Rows are points. The window is the flat piece filled in between its corners: a triangle in 3 columns, a solid with four corners in 4, and so on. A path goes straight from each point to the next, and from the last back to the first. After which points does the path pass through the window?
In the rows, 128 means zero.

Window (3 x 3)
[[134 168 125]
 [ 73 138 155]
 [154  73 143]]
Path:
(1): [137 154 174]
(2): [120 142 122]
(3): [ 73 133 142]
(4): [ 86 143 171]
(5): [122 154 152]
(6): [107 152 113]
(7): [102 137 115]
(8): [110 150 154]
Through the window after points: 1, 3, 5, 7

Window (6 x 6)
[[ 95  87 110 101 145 124]
 [ 83 104 133 144 119 132]
 [178 143  94 114  75 112]
 [176 184 112 105  97 117]
 [116  66 149 118 153 121]
 [142 128  99 142 133 114]]
Path:
(1): [173 152 105 116 114 157]
(2): [145 172 118 113 101  64]
(3): [116 109 126 119 105  75]
(4): [131 102 103 125 125 156]
(5): [134 103 122 131 120 154]
(6): [113 118 125 120 111  84]
(7): [147 145 118 132  73  71]
(8): [179 141  98 127  94 160]
Through the window after points: 1, 5

Window (8 x 8)
[[131 153 140 115 141 139  42 153]
 [ 68  42  90 158 144  91 115 149]
 [157 145 166 106 133 122 121 168]
 [119 181 144 135 123 116 114 143]
 [108 108 113 110 120 140 175 145]
 [106 162 113 122 184 126 156 127]
 [122 101  90  83 133  95 124 160]
 [ 82 147 162 117 145 117  89 141]]
Path:
(1): [124 115 154 109 123 107 103 111]
(2): [138 151 140  98 139 120 114 136]
(3): [125 156 133 101 144 130 114 169]
(4): [ 76  91 100 140 143 127 147 203]
(5): [101  83 110 128 133 105 127 117]
(6): [101  60 100 141 135  95 119 103]
(7): [ 60  82 103 148 149 111 121 204]
(8): [105 142 127 116 152 130 129 183]
(9): [124 126 133 109 146 115 116 115]
(10): [135  99 108 118 131 106 141 106]
(11): [108 121  92 113 146 119 135 182]
(12): [ 95 125 136 123 129 123 109 186]
Through the window after points: 4, 6

Window (9 x 9)
[[119 129 141 155 118 128 109 179 137]
 [116 117  94  92 136 202 148  91 124]
 [116 177 121 185  97 146 133 101 149]
 [132 119 122 181 157 102  89 147 141]
 [176  81 143 113 108 184 211  79 117]
 [184 130  70 180 140 156 112 171 140]
 [ 97 143 154 129 125 104 206 105 130]
 [122 178 169 138 161 118 141 117 151]
 [135 165 127 113  80  89 129 101 142]]
Path:
(1): [132 143 119 132 128 156 162  99  66]
(2): [152 134 127 149 134 127 129 130  97]
(3): [129 114 125 139 129 127 134 146 179]
(4): [140 139 123 154 122 133 116 134 161]
(5): [139 144 133 156 129 130 109 127  87]
(6): [145 143 141 148 120 148 149 108  80]
(7): [138 105 128 143 119 144 150 128 176]
(8): [127 113 111 131 125 164 114 134 192]
(9): [157 145 111 147 119 153 123 132  87]
(10): [126 170 151 139 132 144 162 113  64]
(11): [106 108 125 117 115 108 181 106 201]
(12): [111 121 116 111 129 157 153 115 177]
Through the window after points: 6, 10, 12

Window (12 x 12)
[[103 112 129 109 139 162 140  63 127 156  99 114]
 [125 115 179 142 101  76 156 191 132 119 108 112]
 [149  82 111 158  76 134 138 129 122  78 115 132]
 [103 136 135 173 104 125 100 154 103 133 138 117]
 [127 196 155 114 143 140 151 106  61 109 148 108]
 [184 118 115  99 145 156  99 166  65 140 111  96]
 [171  81  75 113 101 134 103  98 188 145 141 139]
 [113 157  70 164 145 138 143 167 167  58 109 147]
 [148 177 105 193 152  93 112 145  62  96 109 113]
 [147 145  55  95  57 124 100 131 212 118  79 159]
 [140 182 157 150 176 197 136 116 171 103  87 135]
 [142 167 106 137  87 157 213 139 151 129 101 138]]
Path:
(1): [122 135 138 151 111 122 127 153 113 123 120 145]
(2): [128 134 128 131 135 146 133 119 107 147  93 196]
(3): [129 137 119 125 130 151 129 103 146 117 109  71]
(4): [130 135 127 131 109 152 137 122 137 102 123 105]
(5): [140 126 133 119 112 138 145 129 112 132 109 177]
(6): [130 142 146 136 145 130 146 128  88 119 136 166]
(7): [132 145 140 147 122 149 143 124 104 115 124  57]
(8): [140 145 111 141 111 120 129 141 146  96 115  47]
(9): [126 126 132 137 126 132 142 156 117 127 108 171]
(10): [144 117 104 134 123 128 121 137 103 128 122 203]
(11): [143 132 102 132  84 128 151 134 134 112 111  86]
(12): [135 154  94 140 114 150 129 120 139 115 111  76]
(13): [147 134 115 126 139 139 133 124 105 124 103 206]
(14): [139 106 144 111 119 125 138 135 110 139 112 200]
(15): [150 140 108 136 113 143 136 133 128 110 117 101]
(16): [128 150 116 152 110 113 117 142 136 114 119  42]
Through the window after points: 2, 8, 14, 16

Window (14 x 14)
[[136  85  21 105 157 139 114 137 124 146 160 153  62 152]
 [101 131  91 115  90 163 152 111 181 145 148 117 173 154]
 [134 141 187 121  89 150 106 154  95 155 143 105 167 157]
 [168 105 135  85 123 104 141 177 157 107 154 106 165 146]
 [ 95 143 156 127 129 113 157 125  76  97 187 126 150 129]
 [109 119  73 146  96 115 125 141 112  51 151  66 130 158]
 [ 88  48 106 102  89 152 165 115 104 104 142 126 146 156]
 [134 154  94 128  74 122  91 110 133  66 173 160 179 153]
 [161  96 144 138 151 174 141 128  83 121 126 141 171 125]
 [105 166 115 112 110 129 141  87  70 138 123 146 120 148]
 [133 123 133 110 110 157 145 146 160 153 129  96  59 137]
 [136 130  99 189  96 137 121 169 108 147 109 167 155 154]
 [129  89 177 118 174 104 139 106 147 154 146 124 138 124]
 [ 80 183 157  92 131 150 109 148 104 161 103 156 100 151]]
Path:
(1): [120 118 101 103 101 126 124 129 132 148 138 122 142  85]
(2): [118 133 146 117  98 142 121 131 107 121 131 115 163 108]
(3): [130 131 156 134 107 139 142 132 114 115 140 126 166 167]
(4): [137 127 142 137 125 149 149 124 146 119 148 129 102 194]
(5): [107 119 104  90 101 134 127 155 114 158 132  98 118  70]
(6): [125 129 102 129 100 122 116 139  98 130 129 131 151  94]
(7): [129 143 140 144 108 151 131 131 128 122 149 154 142 231]
(8): [114 129 119 121 112 153 149 122 131 129 142 123 122 174]
Through the window after points: 4, 6, 8

Window (14 x 14)
[[116 127 153 107 222 236  99 153 127 130 102 172 111 118]
 [161  82 113 137 116 100  89 187 101 141 170 106 152 144]
 [121 158 108 108  93 109 143 191 146 133 152 140 130 109]
 [108 215 111  65 133 124 177 109 155 143 170  94 167 123]
 [111  64 137 108 126 119 109 159 107 136 138 110  88 135]
 [119 208 158 119 149 126 176 118 131 138 114 125 154 102]
 [154 122 121 115  84  99  56 160 123 122 137 116 112 142]
 [124 150 129 123  67 125 137 131 109 105 182 150 157 119]
 [128 185 136 137 100 124 118 132 145 170 190 116 133  92]
 [112 117 111 127 140 225 119 140 132 164  81 160 139 125]
 [123  84  95 131 203 146 124 125 156 117 112 144 101 140]
 [146 117  82 103 179 174 123 139  94 154 106 158  88 121]
 [169 172 157  86 126 155 168 118 168 160 152 140 150 109]
 [166  85  87 137 108 136 105 177 114 103 147  74  88 129]]
Path:
(1): [112 147 125 120 149 159 147 150 133 141 147 134 110 168]
(2): [122 141 124 112 149 157 143 146 131 144 141 134 114 166]
(3): [137 139 113  76 160 149 126 124 138 107 104 126 167  66]
(4): [130 135 132  95 119 124 103 135 134 116 150 122 150  77]
(5): [144 158 140 139 123 149 154 158 160 166 148 126 107 188]
(6): [136 139 133 153 124 135 146 150 120 150 166 146  90 175]
(7): [128 128 121  98 119 145 108 152 139 113 134 113 157  87]
(8): [127 108 106  96 128 153 117 138 123 134 117 118 138  73]
(9): [127 152 127 144 129 171 126 154 133 150 136 154 115 191]
(10): [134 126 130 125 139 154 123 146 139 145 151 136 108 158]
(11): [142 105  93  94 142 134 104 146 132 117 129 132 155  73]
(12): [148 116 108 112 143 127 116 136 133 130 123 133 156  60]
Through the window after points: 8

Window (14 x 14)
[[136  96  83 133 187  78 162  97 124 105  84  88 144 126]
 [ 66  89 108 107 141 162 178 184 128 107 176 157 125 140]
 [145 141 145 154 170 172  73 138  79 115 120 142  79 135]
 [128 136 139  69 106 117 159 190 207 124 118 185 140 131]
 [152 163 110 138 114  82  63  70 169  72 117 190 143 145]
 [109 188 142  92 172  85  96 114 140 107 133 110 115 146]
 [188 124  50 125 103 160 129 160 130 143 141 122 161 154]
 [134 100 120 110 124 164  98 112 125 116 127 103  74 150]
 [115 151 146 141  94 166 198 170 107 110 107 135  95 163]
 [151  90 146 115 150 121 106 145 115  80 134  85 146 149]
 [144 159 113 134 159 157  98 120 204 128  85  78 154 161]
 [127 173 169 144 112  96  44 174 149 105 163 120  44 117]
 [ 68 133 165 134  88 120 161 161  81 140 112 164 149 140]
 [115 173  97 117  89 126  86 158 139  85  88 160  97 147]]
Path:
(1): [ 99 110  99 124 145 121 133 170 131 122 133 152 117 200]
(2): [141 101 104 133 148 108 108 166 149 126 110 131 111 221]
(3): [124 152 124 117 106 165 126 134 135  95 126 121 132  81]
(4): [130 134 128 123 124 143 128 133 127 104 133 122 143 106]
(5): [126 110 111 128 159 109 129 142 130 126 133 141 115 192]
(6): [123 125 126 130 134 126 108 160 147 132 117 135  97 201]
(7): [132 151 137 108 109 169 103 136 137 102 135 135 112 108]
(8): [114 143 120 122 128 132 131 130 126 113 120 130 124 121]
(9): [117 127 118 127 138 114 129 139 131 122 110 144 109 162]
(10): [133 124 136 133 147 115 104 149 134 129 120 131 100 194]
(11): [137 147 121 110 121 148 108 132 148  89 126 119 128  85]
(12): [136 133 132 126 130 146 127 134 129 107 137 118 117 104]
(13): [128 115 134 129 147 107 112 156 131 130 132 127 100 212]
(14): [127 123 114 140 138 106  93 158 133 126 101 145 105 224]
(15): [122 166 115 120 124 149 135 113 136 107 116 130 111  73]
(16): [105 125 119 113 126 153 142 153 133  98 141 138 121 113]
Through the window after points: 10, 16

Window (14 x 14)
[[177 173 160  93  93 164  98 127 116 149 152  55 232 141]
 [137 152 158 185 122 166 130  81  66  90 178 160 107 144]
 [ 98 130 125 177 121 120 155 133 109 167  99 158 165 177]
 [120 130 127 116 148  75 147 147 143 110 120 146 130 111]
 [124  95  73 125 114 162 150 121 214  86  44 112 163  83]
 [ 94 128 148 122 138 105 165 116 127  98 149  87 125 149]
 [120 137  71 103 168 101 155 146 132  69 158 130 121 144]
 [128  80 137 134 110 110 138 102  71 126 123 143 131 164]
 [183 115 173 222 152 137 134 135 112 100 137 147 144 222]
 [101 117 123 107 106 114 124 165 104 140 142 105 100 133]
 [120  79 129 117 119 123 175 143 132 159 146 134 133 133]
 [120  72 109 111 163 112 146 128 100 177 109 100 110 118]
 [132  95  95 134 100 137  69  84 158 151 168 109 132 100]
 [ 60  72 139  97 138 157 115 112  96 124 134 135 129 100]]
Path:
(1): [112  92  99 181 101 133 172 163 112  72 125 114 177 107]
(2): [142 121 132 107 150 146 112  94 170 142  92 132 124 156]
(3): [113 123 158  84 120 123 127 113 141 140 124 131  94 184]
(4): [108 114 101 162 129 113 151 158  88 104 156  87 154  86]
(5): [131 125 133 149 118 117 149 137  95 133 135  91 172 107]
(6): [133 119 124  99 127 155 109 113 148 153 114 126 151 169]
(7): [122 128 134 118 113 133 130 111 142 123 130 139 129 166]
(8): [110 103 117 180 125 115 144 146  94  99 142 109 168  93]
(9): [113 111 134 160 133 115 154 129 114 111 143 114 146 132]
(10): [123 132 132 116 139 127 136 120 124 112 136 125 119 172]
(11): [125 130 136 103 110 148 127 108 156 125 129 136 139 159]
(12): [129 105 111 155 128 122 144 146 107 109 134 100 164  92]
Through the window after points: 1, 3, 5, 9

Window (14 x 14)
[[ 88 146  72 157 119 135  90 110 129 139 107 127 151 137]
 [114 143 124 141 119 159 129 114 120 131 102 178  52 110]
 [ 95  92 144 139 195 173 140 108 139 116 125 120 145 112]
 [170 116 108 135 101 144  92 116  78 119  79  68 139  79]
 [190 124  94 155  42 148 103 127  82  78 134 156 106 156]
 [146 158 132 116 119 129 127  97 119 119 160 165 132 108]
 [149 148  78 137 139 191 146  76 100 123 132 109 175 124]
 [ 99 122  77 139 173  86 158 149  98 144 120 135 182 124]
 [ 92 120  95 166  74 114 138  52 151 150  78 161 153 106]
 [106 129 121 220 137 143  83 113  84 132  73 148 134 148]
 [126 140 141 168 162 129 186 164 160 130 116 112 171 146]
 [100 123 147 155  73 185 112  99  88 141 116 146  99 128]
 [165 109  93 196 158  75 125 178 123 177 138 125 115 137]
 [145 140 117 123 138  86 176 101 120 104 170 103 110 118]]
Path:
(1): [127 125 121 129 134 133 112 127 115 156  90 130 133 168]
(2): [138 122 130 118 144 124 136 116 118 155  80 120 140 180]
(3): [117 139 110 182 134 140 153 146 138 110 140 128 155 108]
(4): [119 141  82 185 117 128 125 147 104 104 144 151 143  89]
(5): [149 111 143 116 112 118 132  90 126 149  90 124 116 170]
(6): [136 123 108 133 131 123 128 114  99 132 100 119 150 133]
(7): [114 127  85 174 119 134 116 130 107 128 118 114 143  70]
(8): [131 146  98 184 130 154 117 135 106 114 164 130 151  73]
(9): [125 116 111 141 121 139 128 107 112 137  94 141 135 149]
(10): [148 131 114 112 117 120 127  87 120 144 107 134 127 143]
(11): [109 136 103 186 117 132 156 117 120 103 147 139 124  92]
(12): [118 147  81 202  97 131 138 109 100 107 143 145 123  66]
Through the window after points: 2, 6, 10

Window (14 x 14)
[[110 134 143 172  98 152 126 168 110  57  80 191  40 168]
 [169 122 154 120 167 118  87 132  74 122 104 131 121 157]
 [149 113 108 151 118 146  95 166  78 129 166 145 201 114]
 [ 92  94  98 142 191 164 208  90 184 137 141 122 118 126]
 [151 149 136 140 146 131  83 123 145 186 178 147 144 100]
 [ 64 138 113 102 156 132 157  93 132 129 152 157 142 105]
 [114 164 139 143 136 181  83 109  81 142 129 131 148 134]
 [180 161 142 165 141 143  96 118  86 141 132 172 147  73]
 [ 97 155 101 113 153 147 178 128 170 140 134 100 129  85]
 [ 88 120  88 130 111 147 185 110 150 180 113 150 128 104]
 [122 117 105  88 123 168 162  59 139 117 157 109 121 122]
 [ 80 106 124 157 126 122 188  80 146 122 138  95  97 112]
 [ 97  98 152 150  92 150 124 126 143  54  63 157 122 155]
 [105 124  61 143 157 126 134  91 152 119 123 122 125 124]]
Path:
(1): [127 146 104 131 117 134 176  85 147 134 138 136 135 141]
(2): [116 172 109 152 129 149 197 112 154 140 147 148 171 140]
(3): [ 81  95 105 129 138 154 108 102 132 125 135 135 106  83]
(4): [ 73  77 107 128 160 197 139 111 146 133 105 118  98  90]
(5): [124 137 116 147 143 125 181 103 153 126 137 146 141 144]
(6): [143 157 126 138 139 125 142 118 120 134 121 138 134 140]
(7): [109  81 116 129 145 165 100 123 106 139 124 145 123  70]
(8): [122  95 138 131 154 157  98 125 100 135 120 128 110 102]
(9): [148 156 122 129 146 111 147 121 120 116 113 145 133 173]
(10): [127 144 107 135 138 140 149 103 137 121 135 132 129 130]
(11): [ 99 107 107 128 139 152 121 105 125 123 123 138 114  94]
(12): [ 97 100 103 136 118 180 102 126 122 134 120 135 100  69]
(13): [115 162 119 155 133 128 176 107 147 114 141 152 150 155]
(14): [128 181 110 135 137 122 168  91 128 144 157 128 153 137]
(15): [118  92  99 129 165 167 114 127 132 150 144 135 112  70]
(16): [ 61  81 116 124 146 169 138 129 128 148 117 116  98  64]
Through the window after points: 4, 6, 8, 10, 16

Window (14 x 14)
[[140 131 158 166 127 132 101  84 151 120 126 141  98 166]
 [117 146 102 173  91 159 156 128 124 119 140 111  90 124]
 [136 156 103  63 142 130 118 161 127 191  61 155 112 105]
 [183  73 104 153 118 110 120 155 138 114 150  43 109 116]
 [123 132 151 172 176 153 149 158 152  88  73 121 108 146]
 [101 153 103 197  84  84 135 170  89 117 136 132 136 143]
 [118  73  97 151 110 128 132  86 156 110 134 155  79 128]
 [134 111 142 165  91 143 144 152  81  87 119 121  95 131]
 [103 127 128 111 127 106 132 141 104 136 133  90 149 135]
 [122 138 175 180 194 137 137 184  79 116 171 135 116 182]
 [139 132  68 146 109 152  85 118 125 108 103 116 161 129]
 [144 154  92 152 131 128 146 103 127  67  96 133  85 135]
 [113 157  92  30 107 144  82 194 146 153  84 126  88 117]
 [157 182 110 117 127 145 123 141 164  93  99 166 194 132]]
Path:
(1): [119 138 138 156 151 135 105 135 113 103 144 137  98  80]
(2): [131 133 134 152 133 134 113 139 112 109 132 118 111  97]
(3): [140 134 109 138 114 127 140 166 124 125  99 116 123 187]
(4): [151 138  93 125 123 133 144 151 126 131 104 114 125 168]
(5): [115 159 150 141 140 135  98 149 121 111 109 135 106  72]
(6): [119 153 124 134 154 114 110 143 112 100 137 127 115  61]
(7): [144 111  84 131 104 150 145 166 126 139  85 113 124 179]
(8): [122 132 123 148 127 134 141 137 120 114 117 141 114 168]
Through the window after points: none

Window (14 x 14)
[[132  99 175 144 152  96 129 140 186 103  96 160 135 137]
 [155 140 107 109  81 126 161 126  90 154  73 150  40 151]
 [129 118 129 158  75 200 133 157  99  86  81 177 143  97]
 [ 97 156 163 158 100 117 133  99 196 170 149 158 134 153]
 [190 135 196 131 117 158 131 102 172 113 134  88 132 126]
 [146  60 100 161  91 124 141 145 130 161 108 103  94 113]
 [130 106 107 148  75 117 108  53 116 158 108 155 123 123]
 [139 125  79  94 121 147 249 139 148  58 188 110 105 117]
 [104 141 115  91 196  97 128 137 188 144 140 176 121 108]
 [175 126  82  56 121 161 134 105 147 107 131 124 104 182]
 [114 159 108 175 138  85  98 124 117 139 141 165 177 129]
 [136 134 139  57  83 111 176 185 115 136 110 107 129 104]
 [122 125 109 125 164 138 105 123 153  50  82 102  98 139]
 [104 111 135 158  96 154 144 121  59 103 186 127 156 123]]
Path:
(1): [119 136 122 118 145 126 150 125 147 145 110 145 126 129]
(2): [138 127 132 117 121 112 112 123 160 107 149 141 114 116]
(3): [135 134 112 120  94 115 103 138 115  97 163 123  78 111]
(4): [131 120 111 130 121 163 183 110 123 133  99 133 138 141]
(5): [122 125 132 146 141 122 169 116 144 143 104 134 147 133]
(6): [129 118 153 143  69 117  94 137 146 101 149 166  87 104]
(7): [132 124 118 127  72 102 112 108 138 133 130 179  96 134]
(8): [142 107 105 132 129 158 147  78 114 144 100  98 140 130]
(9): [128  97 124 142 114 144 155 125 118 144 115 118 141 129]
(10): [140 120 102 134 101 110 126 145 139 100 138 132  87 113]
(11): [138 135 131 140  95 103 113 143 176 113 163 149  93 125]
(12): [115 137 128 141 120 127 151 110 139 148 125 140 148 138]
(13): [124 128 130 141 132 127 166  94 125 145 117 113 148 150]
(14): [143  98 108 141  87 145  91 148 139  77 158 175  85  89]
(15): [146 121 139 116 102 125 146 141 148 108 149 145 108 128]
(16): [130 128 111 116 123 135 177 120 139 127 123 125 132 129]
Through the window after points: 1, 7, 9, 11

Window (14 x 14)
[[157 122 142 117 118  84 138 117  94  97 150 130  78 151]
 [119 107 127 107 150 154 174 125 186 130 133 191  79  75]
 [156 105  95 136 155 121 102 135  98 138  98 137  95 137]
 [166 116 121  58 135 111 156 142 225 172 137 148 106 123]
 [ 80 158  54 161  74 110 122 123  83 172 140 138 190 211]
 [101 168 124 184 118  81 145 146 121 168 111  86 160 195]
 [123 103 119 130 109 110 158 189  93 157 148  80 163 157]
 [147  88 162 102 151 148 110 150 210 113 156 162 114 124]
 [146 138 127  86 141 139 129 117 106  71  96 104 115 128]
 [131 175 119 135 134 133 149 168  74 160 136 121 137 220]
 [170 106 158 101 163  91 160 116  96 107  96 161 145 157]
 [163 144 123 113 131  87 138 184 123  85 105 163 118 131]
 [129  85 116 118 116 123 154 152 118  91  88 125  92 189]
 [188 104 159 109  89 172 151 134 222 160 124 177 102  86]]
Path:
(1): [151 140 107 129 141 121 145 136 135 117 134 132 125 163]
(2): [190 111  96 139 136 132 170 135 142 105 150 134 155 132]
(3): [ 93 134 160  80 129 121 118 157 166 167 106 168  69 141]
(4): [127 125 127  94 104 130 121 147 127 127 118 144 124 139]
(5): [161 120 111 120 148 117 154 138 129 118 127 142 114 147]
(6): [163 151  92 158 146 125 172 144 136 128 123 105 157 196]
(7): [111 143 135 138 117  99 134 145 108 151 117 121 131 171]
(8): [126 117 147 108 111 118 137 130 124 132 106 133 106 140]
(9): [157 122 108 118 140 127 149 138 137 133 133 133 137 159]
(10): [153 136 103 140 140  99 165 139 118 114 117 123 132 175]
(11): [ 97  90 180  97  87 121  99 135 116 143 118 151  92 139]
(12): [128 103 181 102 113 123 100 168 142 142  98 170 103 144]
(13): [162 122 114 106 134 118 154 133 134 100 136 136 108 134]
(14): [162 122 104 129 141 132 153 133 133 119 135 142 124 153]
(15): [122 114 137 120 110 102 130 144 132 151 122 153 119 155]
(16): [123 121 164 107 107  96 122 147 115 145  93 166  90 128]
Through the window after points: 2, 6, 10

Window (14 x 14)
[[ 86 107 156 199 147 110 124 133 145 131 143  96 129 150]
 [162 186  83 136 132 152 133 157 115 160 139 105  80 142]
 [150 116 155 132 173 160 116 158 106 146 156  89 132 132]
 [130 151 112 114 130 194 149 132 130 117 155 117 101 174]
 [191 199  88 129 155 187  92 126 139 129 164 159 110 153]
 [119  64  85 105  89  87 118 150 129 104 153 165  77 109]
 [193 162  94 128 100 152 146 160 131 126 158 134 146 154]
 [ 60  87 158 101 135  58 142 123 134 155 123 154 130 141]
 [101 117 152 145 166 118 147 114 108 100  89 110 143 111]
 [126 126 183 121 158  99 132  88 158 116 122  63 124 133]
 [ 89 125 111  88  67 114  94 178 146 114 135 157 109 101]
 [103 119 200 160 124 108 124  87  83 136 132 101 122 145]
 [189 166 125 130 121 168 123 185 142 125 124 163  74 176]
 [ 87  63 161 142 127 108 110  88 133 159  80  94 143 141]]
Path:
(1): [140 148 130 147 134 142 145 132 131 158 138 127 113 127]
(2): [139 124 152 146 121 144 149 143 148 146 135 133 113  83]
(3): [117 137  96 107 145 118 101 141 122 104 125 118 114 194]
(4): [151 136  84 120 105 150  94 136 116  85 137 105 146 199]
(5): [167 159 129 136 130 146 155 149 138 151 152 145 118 117]
(6): [139 129 132 132 118 131 133 143 145 142 136 146 100 129]
(7): [127 135 120 110 123 121  98 151 122 119 148 126 111 185]
(8): [134 151  93 120 136 126  92 157 118 110 130  99  90 174]
Through the window after points: 4, 8
